Each point is reached from the start by the listed moves, each made once or not at all, plus a little noise. Is the number of moves made odd or even? Then give how often each move was made.

Moves:
(1): [-0.15 -0.03  0.34]
(2): [-0.05 -0.73 -0.60]
(3): [ 0.31 -0.25 -0.14]
Start: [ 0.03  0.24 -0.26]
Points:
[ 0.01  0.22 -0.28] => even (0, 0, 0)
[-0.09  0.17  0.11] => odd (1, 0, 0)
[-0.16 -0.54 -0.50] => even (1, 1, 0)
[ 0.18 -0.04 -0.07] => even (1, 0, 1)

Moves:
(1): [ 0.07  0.17  0.23  0.14  0.05  0.05 -0.07  0.01  0.00  0.22  0.00  0.12
  0.03 -0.11]
(2): [-0.16 -0.39 -0.26 -0.54 -0.63  0.16 -0.11 -0.10  0.07  0.00 -0.21  0.10
 -0.33 -0.25]
(3): [ 0.24 -0.05  0.04  0.10 -0.13  0.01 -0.13 -0.32 -0.16 -0.04 -0.04 -0.12
  0.09  0.50]
(4): [-0.14 -0.19 -0.09 -0.08 -0.25 -0.12 -0.02 -0.09 -0.04  0.08  0.00 -0.12
  0.06  0.11]
(5): [-0.06 -0.03 -0.18 -0.20 -0.10  0.00  0.08 -0.17 -0.12  0.25  0.27 -0.09
  0.06 -0.01]
(6): [ 0.25  0.14  0.27 -0.11 -0.07  0.22 -0.01 -0.14  0.15 -0.09  0.04 -0.34
 -0.38 -0.23]
(7): [ 0.16  0.01  0.02 -0.12 -0.03 -0.23  0.31 -0.08  0.01 -0.05  0.05 -0.02
  0.08 -0.02]
(8): [ 0.06  0.13 -0.30 -0.18 -0.14 -0.10 -0.01 -0.15 -0.30  0.09  0.51  0.07
 -0.02 -0.06]
(9): [-0.20 -0.40 -0.08 -0.03  0.02 -0.26 -0.06 -0.17  0.08  0.06 -0.12  0.13
 -0.13  0.22]
(10): [ 0.00 -0.12 -0.10  0.11 -0.02  0.00  0.03 -0.16 -0.17  0.02  0.06 -0.12
  0.04 -0.07]
(11): [-0.25 -0.07  0.15 -0.24 -0.08  0.11 -0.03 -0.32 -0.22 -0.10 -0.34 -0.25
 -0.21  0.05]
Start: [ 0.04 -0.01  0.22  0.11  0.09  0.06  0.16  0.05  0.08 -0.09  0.11 -0.19
  0.15  0.06]
Points:
[ 0.15 -0.25  0.02 -0.09 -0.11 -0.07  0.10 -0.57 -0.16  0.00  0.60 -0.45
 -0.35 -0.09] => even (0, 0, 0, 0, 0, 1, 0, 1, 1, 1, 0)
[-0.20 -0.39 -0.02 -1.04 -1.07  0.33 -0.03 -0.75 -0.27 -0.11  0.12 -0.71
 -0.74 -0.32] => odd (0, 1, 0, 1, 0, 1, 0, 1, 0, 0, 1)
[ 0.31 -0.31 -0.11 -0.12 -0.19 -0.51  0.26 -0.68 -0.28 -0.03  0.52 -0.13
  0.16  0.69] => even (0, 0, 1, 0, 0, 0, 1, 1, 1, 0, 0)
[-0.31 -1.00 -0.48 -1.17 -1.25 -0.37  0.19 -1.35 -0.61  0.19  0.24 -0.47
 -0.26  0.60] => even (0, 1, 1, 1, 1, 0, 1, 1, 1, 0, 1)
